Each point is reached from the start by the listed moves, each made once or not at all, plus a little noise. Say if it took an odd or an even number of moves. Then give how often each move was made.

Moves:
(1): | -4.6 | -2.0 |  4.5 |  1.4 |
(2): |  1.0 |  2.9 |  5.5 | -0.6 |
Start: |  1.7 |  0.8 |  2.0 | -1.0 |
Points:
|  1.7 |  0.9 |  1.9 | -0.9 | => even (0, 0)
| -1.9 |  1.6 | 11.8 | -0.2 | => even (1, 1)

Moves:
(1): | -2.2 | -0.7 |  2.8 | -0.6 | -0.2 | -1.0 | -1.9 |  1.3 |
(2): |  5.8 |  0.4 |  1.7 |  0.7 |  0.3 | -5.4 | -2.9 |  1.1 |
(3): | -2.8 | -0.8 |  2.5 | -1.0 |  5.0 | -5.5 | -0.8 |  6.7 |
(4): | -0.9 | -1.1 |  0.0 | -3.9 | -0.6 |  0.6 |  3.1 | -3.0 |
(5): | -4.6 | -1.9 | -2.3 | -0.7 |  0.9 | -4.8 | -2.8 |  1.8 |
(6): |  3.8 | -4.2 | -0.1 |  1.1 | -1.6 |  2.0 |  2.1 | -1.6 |
Start: | -5.2 | -2.2 | -0.4 | -3.2 |  0.8 | -0.4 |  2.5 |  1.2 |
Points:
| -8.8 | -4.2 |  2.7 | -7.2 |  0.8 | -0.3 |  4.0 | -1.1 | => even (1, 0, 0, 1, 0, 0)
|  -2.8 |  -3.5 |   6.5 |  -4.1 |   6.1 | -11.5 |  -2.8 |   9.4 | => odd (1, 1, 1, 0, 0, 0)
| -1.8 | -6.1 | -0.8 | -1.5 | -0.4 |  1.9 |  5.3 | -0.1 | => odd (0, 0, 0, 0, 0, 1)

Moves:
(1): |  4.1 | -1.5 |  0.9 | -3.4 | -3.2 |  2.0 | -1.7 | -1.4 |  1.3 |  0.0 | -1.0 |  1.6 |
(2): | -2.5 |  1.9 | -2.7 |  3.3 | -1.2 |  3.3 |  2.2 |  4.6 | -2.1 |  1.5 | -3.1 | -1.3 |
(3): |  2.0 | -2.2 | -0.2 |  2.1 |  0.6 | -2.4 | -0.1 | -0.4 |  0.1 | -2.3 |  3.2 |  1.5 |
(4): |  4.9 |  0.6 |  2.2 | -1.6 |  1.3 | -1.1 | -1.8 |  4.1 | -2.5 | -2.7 |  1.6 |  4.7 |
(5): |  0.7 |  3.0 | -5.1 | -0.1 | -2.8 | -3.8 | -0.5 |  2.3 |  1.4 |  1.3 |  0.2 |  0.1 |
(6): |  0.6 | -2.0 |  0.0 | -2.5 | -0.8 |  3.6 | -1.9 | -0.2 | -4.9 | -0.7 | -1.8 | -0.2 |
(7): | -3.4 | -0.4 |  2.7 |  3.9 | -0.8 | -1.3 | -0.8 | -5.9 |  0.1 | -5.0 | -1.6 | -1.1 |
(8): | -1.6 |  0.9 | -1.1 |  1.7 | -1.0 |  0.5 | -5.2 | -0.6 |  0.7 |  2.1 |  3.8 | -0.9 |
(9): |  1.3 | -0.4 | -1.3 |  0.2 |  3.7 | -5.4 |  3.9 | -5.3 |  0.5 |  1.7 | -1.6 |  3.0 |
(10): | -1.0 |  3.5 | -2.4 |  0.4 | -1.7 |  2.8 |  0.1 | -3.2 | -1.6 | -3.0 |  2.3 |  0.8 |
(11): |  3.6 |  3.2 | -2.6 |  0.3 |  1.0 | -2.6 |  0.8 | -4.5 |  0.6 | -3.0 |  0.4 | -0.7 |
(12): | -0.2 | -6.5 |  1.4 | -0.8 |  2.1 |  2.3 | -6.4 | -1.2 |  4.3 |  0.6 |  0.9 | -1.0 |
Start: | -0.8 | -0.8 | -1.8 | -1.6 | -1.5 |  1.8 | -0.4 |  1.0 | -3.2 | -4.8 | -1.1 |  3.0 |
Points:
|   7.6 |  -5.6 |  -0.9 |  -2.5 |   0.8 |   2.7 |  -5.9 |  -9.2 |  -6.2 | -12.3 |  -7.4 |   7.8 | => even (1, 1, 0, 1, 0, 1, 1, 0, 1, 0, 1, 1)
|   1.4 |  -2.1 |  -1.7 |  -2.1 |  -0.6 |   6.3 | -13.4 |  -0.2 |  -2.4 |  -7.8 |   7.5 |   6.6 | => even (0, 0, 0, 1, 0, 0, 0, 1, 0, 1, 0, 1)
|   4.6 |  -8.6 |  -3.0 |  -2.3 |   1.5 |   2.9 |  -7.8 |  -5.3 |  -3.5 | -10.1 |   1.5 |   2.8 | => even (0, 0, 1, 0, 0, 1, 0, 0, 0, 0, 1, 1)
| -1.0 | -8.7 | -2.4 |  5.0 | -1.0 |  0.8 | -8.4 | -9.6 |  1.4 | -6.5 | -0.4 |  4.9 | => odd (1, 1, 1, 0, 0, 0, 1, 1, 1, 0, 0, 1)

Moves:
(1): |  0.1 | -1.1 |  0.2 |  0.3 | -0.3 | -0.7 |  0.0 | -0.4 | -0.9 |  0.0 | -1.6 | -0.7 |  0.9 | -1.8 | -0.5 | -1.1 |  0.1 |  0.6 |  0.1 | -1.2 | -1.8 | -1.2 | -1.4 |
(2): |  0.7 | -0.4 |  2.5 | -2.1 | -3.0 |  0.8 | -0.7 | -1.5 | -1.8 |  0.4 |  1.6 | -1.9 |  0.2 |  1.0 |  0.3 |  1.2 | -0.6 |  0.4 | -2.2 | -0.8 | -0.3 |  1.4 |  1.7 |
(3): | -2.0 | -0.1 | -3.6 |  1.1 |  2.6 |  3.0 |  1.7 |  2.9 | -1.6 | -0.6 |  1.2 |  1.7 | -2.7 | -1.5 |  1.5 | -3.1 |  0.1 |  0.7 |  0.1 |  3.7 | -2.1 | -1.1 | -2.3 |
(4): |  2.5 | -0.6 |  0.8 | -2.6 | -1.3 |  0.2 | -0.5 | -1.0 |  2.3 |  0.4 | -0.9 |  0.1 |  1.5 |  0.8 |  0.4 | -0.6 |  2.4 |  0.9 | -0.4 |  1.7 |  0.5 | -0.3 |  0.4 |
(5): |  2.5 | -1.5 | -1.0 | -2.1 | -1.0 | -3.6 |  1.7 |  4.6 |  0.8 | -0.9 | -2.9 |  0.9 | -0.1 |  3.5 | -1.3 | -3.2 | -2.2 |  2.8 | -1.6 |  0.1 |  1.1 | -2.7 | -2.0 |
(6): |  1.6 |  2.4 | -0.5 |  0.5 | -0.2 | -2.0 |  6.3 | -2.9 |  2.1 | -0.5 | -2.4 |  0.5 |  1.1 | -4.7 | -3.2 |  1.0 |  1.3 |  1.7 | -2.1 |  2.0 | -0.2 |  3.8 | -4.0 |
(7): | -1.5 |  0.8 | -4.8 |  2.4 | -0.5 |  0.8 |  0.6 |  3.0 | -0.1 |  0.9 | -1.1 |  0.8 |  0.0 | -1.7 | -0.2 | -1.0 | -0.8 | -1.0 | -1.9 | -0.5 | -1.3 | -0.9 |  0.5 |
(8): |  1.3 | -0.7 |  0.6 | -2.3 | -2.0 | -0.1 | -0.4 |  0.1 | -0.9 |  0.2 |  1.3 | -1.4 |  1.4 | -0.7 |  1.3 |  2.1 | -0.6 |  2.4 |  0.5 |  0.7 |  3.2 | -0.3 |  2.1 |
(9): |  0.7 | -1.1 | -0.8 | -5.2 |  0.2 | -0.4 | -1.3 | -0.3 | -0.3 |  3.0 |  1.1 |  1.3 |  2.8 |  0.5 |  0.8 |  2.4 | -0.6 | -1.2 |  1.8 | -1.0 | -0.3 | -0.4 |  2.1 |
(10): | -1.5 |  2.3 | -3.7 |  0.1 |  1.7 | -1.5 |  1.6 |  0.9 | -1.1 |  3.9 |  1.6 |  1.7 |  3.5 | -5.5 |  2.6 |  1.5 |  1.2 | -1.4 | -2.0 |  2.0 |  3.5 | -0.5 |  1.4 |
(11): |  2.2 |  2.6 | -0.8 |  3.1 |  1.3 |  2.4 | -1.2 |  1.1 | -4.1 |  1.9 | -1.4 |  2.1 |  0.6 | -3.3 |  0.2 |  1.4 | -3.7 | -0.5 |  1.1 |  1.4 |  0.9 |  1.6 |  1.3 |
(12): |  4.6 | -1.6 |  0.7 | -2.8 | -3.0 | -3.9 | -3.1 | -1.3 |  2.6 | -2.4 | -2.0 |  3.0 |  1.9 | -2.8 | -2.7 | -1.8 | -6.3 |  1.3 | -1.0 | -0.7 |  1.0 |  2.0 | -3.1 |
(13): | -2.9 | -0.2 |  3.2 |  3.0 | -0.7 |  2.4 |  2.8 |  0.5 |  1.4 | -1.2 |  0.1 |  1.0 | -1.8 |  0.6 | -3.9 | -2.1 |  0.4 | -0.8 |  1.5 |  1.0 | -2.0 | -1.6 | -3.1 |
(14): |  0.6 | -1.4 |  0.7 | -0.5 | -0.7 | -1.9 | -1.0 |  0.0 |  0.7 |  0.1 | -0.2 |  2.8 | -0.5 | -1.0 | -1.0 |  0.3 |  0.5 | -2.6 | -0.1 | -2.3 | -1.9 |  1.7 |  1.2 |
(15): | -0.2 |  0.0 |  2.6 |  0.8 |  0.5 |  2.0 | -0.4 | -0.5 |  0.2 | -2.4 | -1.4 |  0.6 |  0.9 | -0.2 |  0.4 | -0.2 | -2.0 | -0.8 | -0.1 | -2.1 |  0.7 |  1.7 | -1.0 |
(16): |  1.8 |  1.7 |  0.0 |  0.5 | -3.3 |  0.7 | -0.9 |  1.2 | -2.1 | -2.2 | -0.7 |  0.0 |  0.6 |  0.1 | -1.1 |  0.9 | -0.7 | -1.4 | -1.9 | -1.1 |  1.1 |  1.1 | -2.9 |
(17): | -2.2 | -2.7 | -1.5 | -0.3 |  0.2 |  0.5 | -0.9 |  1.5 |  0.3 |  3.9 | -1.9 | -0.8 | -0.9 |  1.9 | -0.2 | -1.6 |  2.6 | -0.7 |  0.6 | -0.5 |  1.3 | -0.6 |  0.5 |
(18): | -1.9 | -2.1 | -3.1 | -2.5 |  2.9 | -3.9 |  2.7 |  0.0 |  1.3 | -0.3 | -2.8 |  1.5 |  0.9 |  1.3 | -0.6 | -1.7 |  0.2 |  3.7 |  1.4 |  6.2 |  1.1 | -1.7 |  0.9 |
(19): |  1.8 | -0.3 | -4.0 |  0.3 | -1.7 | -0.8 | -1.7 |  1.8 | -0.7 |  0.5 | -2.2 |  3.9 | -1.2 | -2.1 | -1.5 | -0.9 | -2.4 | -1.4 | -2.8 | -3.7 |  0.2 | -1.8 | -1.8 |
(20): | -0.2 |  0.2 | -1.8 |  3.0 | -3.0 |  1.2 |  4.5 | -1.7 |  0.6 |  0.0 |  1.2 | -2.8 |  1.1 | -0.8 |  2.7 |  2.2 |  1.4 | -1.8 | -3.1 |  3.1 |  0.6 | -0.6 | -2.2 |
Start: |  0.7 | -0.1 |  0.0 | -0.1 |  1.2 |  0.3 |  3.1 | -0.5 | -1.3 |  2.2 |  1.0 | -1.0 |  1.3 | -2.3 |  0.2 | -0.4 | -0.2 |  1.8 | -0.8 | -3.6 | -0.1 |  1.2 |  0.4 |
Points:
|   3.6 |   1.6 |  -4.3 |  10.5 |  -9.6 |   6.5 |   5.4 |   3.9 |  -7.6 |   0.2 |  -4.3 |   5.1 |   3.0 | -13.4 |  -3.2 |   1.3 |  -8.2 |  -5.4 |  -7.5 |  -8.5 |  -0.1 |   0.9 |  -7.3 | => even (1, 0, 0, 0, 0, 0, 1, 1, 0, 0, 1, 0, 1, 1, 1, 1, 0, 0, 1, 1)
|   4.2 |  -3.5 |  -5.6 |  -7.9 |  -4.3 |  -7.2 |   3.0 |   1.6 |  -4.9 |   1.3 |   0.0 |   5.9 |   7.7 | -13.5 |  -0.3 |  -2.1 |  -6.6 |   5.3 |  -5.3 |   3.1 |   3.9 |   3.1 |  -1.9 | => odd (1, 1, 1, 0, 0, 0, 0, 1, 0, 1, 0, 1, 0, 1, 0, 1, 0, 1, 0, 0)
|  12.7 |  -2.8 |  -4.1 | -13.6 |  -0.4 | -13.5 |   7.0 |  -0.4 |   1.3 |   5.1 | -10.8 |  11.4 |  16.3 | -16.7 |  -3.5 |   0.3 |  -9.7 |   8.4 |  -3.3 |   2.9 |   7.2 |   4.3 |  -1.2 | => even (1, 0, 0, 1, 1, 1, 0, 1, 1, 1, 1, 1, 0, 1, 1, 0, 0, 1, 0, 0)
|   3.5 |  -6.6 |  -3.5 |  -1.9 |  -9.8 |  -2.7 |  10.4 |   6.8 |  -1.1 |  -5.7 |  -6.4 |   4.5 |   3.7 |  -5.7 |  -4.9 |  -7.8 | -10.9 |   5.5 |  -9.5 |   2.7 |  -1.1 |  -0.5 | -11.2 | => odd (1, 1, 1, 0, 1, 0, 1, 1, 0, 0, 0, 1, 1, 1, 1, 1, 0, 1, 0, 1)
|   9.0 |   2.7 | -14.0 |  -2.3 |  -3.6 |  -2.8 |  10.1 |   8.3 |  -6.1 |   8.5 |  -4.0 |  10.3 |   4.7 | -18.1 |  -0.8 |  -1.5 |  -5.4 |   3.6 | -12.1 |   0.8 |   3.4 |   2.7 |  -1.1 | => odd (0, 1, 1, 1, 1, 1, 1, 1, 0, 1, 1, 0, 0, 1, 0, 0, 0, 0, 1, 0)
|   9.3 |  -2.4 |  -2.0 |  -5.5 |  -4.7 |  -3.4 |   1.2 |   5.9 |   1.9 |   4.2 |  -6.2 |  11.2 |   5.9 |  -5.8 |  -7.3 |  -5.5 | -10.4 |   0.8 |  -1.4 |  -3.6 |  -2.0 |   0.7 |  -2.1 | => even (0, 0, 0, 1, 1, 0, 1, 0, 1, 0, 1, 1, 1, 1, 0, 0, 0, 0, 0, 0)

Moves:
(1): | -1.1 | -0.2 |  1.2 | -0.3 | -1.1 | -2.5 |  3.0 |  1.0 |  0.0 |  1.4 |  0.5 | -0.4 |  0.9 |  4.1 | -0.2 |  0.5 | -3.0 | -2.3 | -1.0 | -0.7 | -1.6 | -1.8 |  3.0 |  2.9 |  3.3 | -1.9 |  0.7 |
(2): | -1.8 | -3.7 | -1.5 | -0.5 |  0.8 | -2.8 | -1.4 | -3.6 |  1.2 |  0.5 |  0.5 | -0.8 | -3.7 | -2.7 | -0.2 |  0.9 | -1.9 | -0.2 | -2.3 | -1.5 |  0.1 |  3.0 |  1.3 |  0.1 |  1.3 |  1.5 | -2.4 |
(3): |  0.0 | -3.2 | -1.4 |  0.7 |  0.1 |  0.1 |  1.0 | -4.3 |  0.4 | -1.6 |  1.2 | -3.0 |  0.0 | -5.0 |  1.3 | -0.2 |  2.6 | -2.3 |  0.7 |  1.0 |  3.6 | -0.1 |  1.3 | -0.2 | -0.2 | -3.0 |  0.0 |
(4): |  1.5 |  1.8 |  0.8 |  0.0 | -0.5 |  0.3 | -0.7 |  0.4 |  0.2 | -0.9 |  2.8 | -0.2 |  0.1 |  0.2 |  0.9 | -0.8 |  0.1 |  0.0 |  2.1 | -2.6 | -1.3 | -0.1 |  1.0 |  0.0 | -1.3 |  0.8 |  1.7 |
(5): |  1.2 | -0.8 | -3.0 |  1.5 | -1.2 |  0.7 |  1.2 |  0.3 |  0.7 |  2.1 |  0.2 |  2.6 | -0.4 | -2.0 |  0.8 | -0.5 | -1.8 |  0.4 | -2.4 | -0.1 |  0.3 |  0.8 |  0.6 | -0.5 |  1.3 | -0.2 | -0.3 |
(6): | -0.7 | -1.4 |  2.4 |  1.8 | -0.9 |  2.3 | -0.4 |  3.9 |  1.6 |  0.8 | -0.9 |  0.5 |  0.8 | -0.5 | -1.4 |  1.7 | -0.5 | -0.6 | -2.0 | -0.6 |  0.8 | -0.5 |  1.0 |  0.0 | -0.7 |  0.4 |  1.4 |
(7): |  0.2 |  0.6 |  0.5 |  2.5 | -0.6 |  1.1 | -1.3 |  2.3 |  0.2 | -1.9 |  0.5 | -1.3 | -1.0 |  4.3 |  3.3 |  1.3 | -1.5 |  2.3 | -2.3 | -0.6 | -0.9 | -1.7 |  0.6 |  0.6 | -0.7 | -0.6 |  0.0 |
(8): |  1.0 | -1.4 | -1.5 |  0.7 | -1.7 | -2.0 |  2.6 | -0.7 | -0.8 | -2.2 |  1.4 | -2.2 | -0.4 | -1.3 |  1.6 |  2.7 | -1.7 | -1.0 | -0.3 |  3.7 | -1.1 | -1.2 |  1.0 |  1.6 | -2.6 |  1.5 |  0.5 |
(9): |  0.7 |  0.3 | -2.0 | -1.3 |  1.7 | -2.0 | -2.3 |  0.0 |  3.5 |  0.1 |  0.2 | -0.1 |  2.0 | -2.7 |  1.4 | -0.1 |  1.0 |  2.7 | -0.3 |  0.7 |  4.3 | -0.8 |  1.5 |  1.6 |  0.7 |  2.2 | -0.9 |
(10): |  2.2 | -1.1 | -1.4 | -1.2 |  0.4 | -0.4 |  0.1 | -0.3 | -1.1 | -1.0 |  0.4 |  0.8 |  1.4 |  0.3 | -0.8 |  2.5 |  0.7 |  1.7 |  1.5 | -1.4 |  0.4 |  0.2 |  1.0 | -1.6 |  0.0 | -0.2 |  0.4 |
(11): | -1.7 | -1.4 | -2.5 | -1.0 |  0.0 |  1.9 | -1.6 | -1.7 | -0.4 |  1.2 |  0.1 | -2.0 |  0.1 |  1.8 | -3.6 | -0.9 | -2.7 | -2.2 | -3.4 |  1.2 | -0.2 | -0.6 |  2.7 | -0.2 |  1.2 |  0.1 | -0.9 |
(12): |  0.2 | -0.4 | -0.5 | -1.0 | -0.2 |  0.0 | -2.1 |  0.8 |  1.5 |  1.1 | -0.2 | -1.2 |  0.7 |  0.6 |  0.7 |  2.5 |  1.3 | -0.1 |  1.5 |  1.4 |  0.1 |  0.1 | -1.2 | -0.7 | -0.5 |  0.1 | -2.3 |
(13): |  1.3 | -0.7 | -1.3 |  1.4 | -1.4 | -3.8 | -0.2 |  0.5 |  1.3 |  0.1 |  0.5 |  2.1 | -0.6 |  2.7 | -0.1 |  0.2 | -0.5 | -1.8 |  0.6 |  0.7 | -1.2 | -2.0 | -0.5 | -0.7 | -2.2 |  0.1 |  0.7 |
(14): |  0.4 | -1.6 |  2.2 |  0.2 |  0.8 | -0.7 | -0.2 | -1.9 | -1.8 | -2.9 | -0.5 | -0.6 |  0.3 |  0.4 |  0.4 | -0.7 | -1.1 | -2.0 | -0.7 |  1.6 |  2.3 |  2.7 |  1.5 |  0.0 |  1.4 | -0.4 |  0.4 |
(15): |  2.6 |  0.3 |  0.4 | -1.7 |  1.4 | -3.0 | -0.8 |  0.6 | -0.6 | -0.4 |  1.6 |  0.9 |  2.9 | -1.9 | -0.9 | -1.6 |  0.7 | -2.4 | -0.5 | -1.7 |  0.4 |  0.2 | -3.1 |  0.9 | -1.8 |  0.7 | -1.0 |
(16): | -2.6 | -1.4 |  0.8 | -0.8 |  1.5 |  0.5 |  0.2 |  0.0 |  1.3 |  1.2 |  2.0 |  1.1 | -0.6 | -0.8 |  2.3 | -1.4 | -5.0 |  1.2 | -0.2 |  1.3 | -1.4 |  0.3 |  2.5 | -1.2 |  2.0 | -3.3 | -1.4 |
(17): |  1.1 |  0.2 |  1.2 |  0.5 |  1.1 | -1.1 |  1.4 | -1.8 | -2.3 |  0.7 |  0.4 | -1.4 |  0.9 | -0.3 | -1.4 |  0.3 |  0.9 |  1.3 |  1.7 |  0.1 | -0.4 | -1.3 |  1.0 |  0.6 | -1.9 |  0.0 | -1.3 |
(18): |  0.8 |  0.1 | -2.7 |  0.4 |  2.4 | -0.5 | -2.4 |  3.3 | -1.5 | -1.0 |  1.2 |  3.3 |  0.9 | -3.2 | -0.3 |  1.6 |  3.4 | -3.5 | -0.1 |  0.8 |  2.9 | -1.6 | -0.4 | -0.6 | -0.2 |  2.9 |  0.8 |
(19): |  0.6 | -0.3 | -1.1 |  0.5 |  0.2 | -0.3 |  0.0 | -0.9 |  0.4 |  2.9 | -0.6 | -0.2 | -0.5 |  0.6 | -0.2 |  0.5 | -1.5 |  1.5 | -0.3 | -1.1 |  1.0 |  0.8 | -2.1 |  0.5 |  1.2 | -0.1 |  1.3 |
(20): |  1.6 |  1.3 |  1.6 |  0.0 | -1.2 |  0.5 | -0.6 |  0.0 | -0.3 | -1.6 |  0.5 |  0.8 | -0.8 | -0.6 | -0.7 |  1.7 |  0.1 |  0.6 |  0.8 | -0.3 |  1.5 | -1.7 | -1.9 |  0.1 | -1.7 | -0.5 | -1.1 |
(21): |  4.9 | -0.5 |  2.1 | -2.5 | -2.9 | -3.1 |  1.3 |  2.0 | -1.0 | -0.4 | -1.7 | -3.1 |  0.2 | -1.9 | -2.2 | -0.6 |  0.9 | -2.3 |  1.9 |  0.4 |  0.5 | -1.4 | -0.2 |  0.5 | -2.8 | -0.2 |  0.8 |
(22): | -0.6 |  0.9 |  1.7 |  1.8 |  1.4 | -1.6 | -1.6 | -3.2 | -0.1 |  0.6 | -1.2 |  0.0 |  0.1 | -3.6 |  2.8 |  2.7 |  1.0 | -2.0 |  0.9 | -1.3 |  0.0 | -0.2 |  2.2 | -2.2 | -2.7 |  0.9 |  2.6 |
(23): |  1.4 | -2.3 |  2.2 | -1.1 |  1.7 | -0.7 |  1.3 | -1.9 | -1.2 | -0.4 |  0.6 | -0.7 |  0.2 | -3.3 | -0.1 |  0.3 |  1.0 | -1.1 | -0.2 |  2.4 | -1.3 | -0.7 | -0.6 | -2.0 | -0.6 |  2.4 | -1.3 |
(24): |  1.4 | -0.3 |  1.4 | -0.4 |  1.3 | -1.3 | -0.6 | -2.9 | -0.9 | -1.0 | -0.1 | -0.2 | -0.3 |  0.5 | -1.5 | -0.1 |  2.5 | -1.1 |  0.2 |  1.1 | -1.5 | -0.6 | -0.1 |  2.4 | -2.0 | -2.2 | -0.8 |
Start: |  1.3 | -1.7 | -1.9 |  0.5 |  2.6 |  1.6 | -1.4 |  1.2 | -2.0 | -1.6 |  3.6 | -1.3 | -3.1 | -0.1 |  2.2 |  2.3 | -1.7 | -3.0 | -0.8 |  1.1 |  2.9 | -2.2 | -0.9 | -1.9 | -1.9 |  3.7 |  3.2 |
Points:
|  14.4 |  -9.8 |   0.3 |  -3.6 |   2.6 | -18.0 |  -1.4 |  -8.2 |   0.0 |  -5.4 |   7.6 |  -6.6 |   2.2 |  -8.4 |   6.0 |  11.3 |  -3.6 | -13.1 |   4.4 |   6.8 |   9.9 |  -7.8 |   3.6 |   1.9 | -10.4 |  -2.9 |   3.3 | => odd (1, 0, 1, 0, 0, 0, 0, 1, 1, 1, 0, 1, 1, 1, 1, 1, 0, 0, 1, 1, 1, 1, 0, 1)
|   6.5 |  -5.9 |  -5.7 |  -1.5 |   7.2 |  -8.8 |  -5.8 |  -0.3 |  -3.5 |  -6.4 |  11.1 |   0.6 |   1.2 |  -5.9 |   1.0 |   3.9 |  -7.1 | -10.1 |  -3.1 |   9.5 |  10.3 |  -8.4 |   3.7 |   0.0 |  -6.7 |   7.2 |  -1.0 | => even (0, 0, 0, 0, 0, 0, 0, 1, 1, 0, 1, 0, 1, 1, 1, 1, 1, 1, 0, 1, 0, 0, 0, 0)
|   4.0 |  -8.8 |   0.9 |   4.3 |   6.3 |  -3.0 | -11.4 |  -0.7 |  -1.2 |  -8.0 |   6.5 |  -2.4 |  -3.2 | -12.1 |   7.3 |  12.3 |   2.2 | -13.7 |  -5.1 |  -0.3 |  13.8 |  -2.2 |  -0.1 |  -4.4 |  -7.8 |   5.8 |   1.5 | => even (0, 1, 1, 0, 0, 1, 1, 0, 0, 0, 0, 1, 0, 1, 1, 0, 0, 1, 0, 1, 0, 1, 0, 0)
|   5.7 | -11.8 |   3.0 |   0.8 |   3.5 |  -7.6 |  -6.4 |  -2.8 |  -0.9 |  -1.9 |   6.0 |  -4.4 |  -3.9 |   6.1 |  -2.3 |   8.5 |  -8.9 | -12.1 | -10.5 |   3.1 |   2.7 |  -4.9 |  -0.3 |   2.0 |  -3.4 |   3.3 |  -2.1 | => odd (1, 1, 0, 0, 0, 1, 1, 0, 0, 0, 1, 1, 1, 1, 1, 0, 0, 0, 1, 1, 0, 0, 1, 1)
|  11.1 | -11.5 |   0.7 |  -5.0 |   7.0 | -10.9 |  -2.7 | -10.9 |  -4.8 |  -1.2 |   7.7 |  -8.1 |   1.7 | -10.9 |  -1.1 |   6.0 |   1.5 | -14.1 |   3.9 |   6.3 |   1.8 |  -8.1 |   3.7 |  -6.2 | -13.3 |  -0.7 |  -1.0 | => even (0, 0, 1, 0, 0, 0, 0, 0, 0, 1, 1, 1, 1, 0, 1, 1, 1, 0, 0, 0, 1, 1, 1, 1)
|   8.9 | -10.6 |  -9.4 |  -1.1 |   2.7 | -10.6 |  -7.1 |  -4.2 |  -1.7 |  -1.4 |   9.7 |  -1.5 |  -6.0 |  -8.9 |   2.8 |  11.3 |  -5.4 | -14.2 |  -1.1 |   4.7 |   0.7 |  -5.5 |   8.4 |  -5.0 | -10.6 |   5.5 |   2.9 | => odd (0, 1, 0, 1, 1, 0, 0, 1, 0, 1, 1, 1, 1, 0, 0, 1, 0, 1, 0, 0, 1, 1, 0, 1)
|  6.2 | -1.6 |  0.6 |  3.2 |  8.4 | -9.0 | -1.8 | -0.7 | -6.2 | -2.2 | 12.3 | -1.8 |  0.0 | -1.1 |  8.6 |  7.7 | -6.2 | -9.1 | -1.1 |  0.2 | -0.5 | -9.5 |  4.0 |  3.8 | -9.2 |  2.4 |  6.4 | => odd (1, 0, 0, 1, 0, 0, 1, 1, 0, 0, 0, 0, 0, 0, 1, 1, 1, 1, 1, 0, 0, 1, 0, 1)
|   8.6 | -12.0 |  -3.5 |   1.3 |   1.6 |  -1.2 |  -2.5 |   3.4 |  -2.5 |   1.5 |   4.5 |  -7.4 |  -1.8 |  -3.9 |  -1.0 |   8.4 |  -0.8 | -14.3 |  -7.9 |   6.2 |   7.0 |  -9.6 |   3.9 |   0.5 |  -2.7 |   1.6 |   2.6 | => even (1, 0, 1, 0, 1, 1, 1, 0, 0, 0, 1, 1, 0, 0, 0, 0, 0, 1, 1, 0, 1, 0, 1, 1)
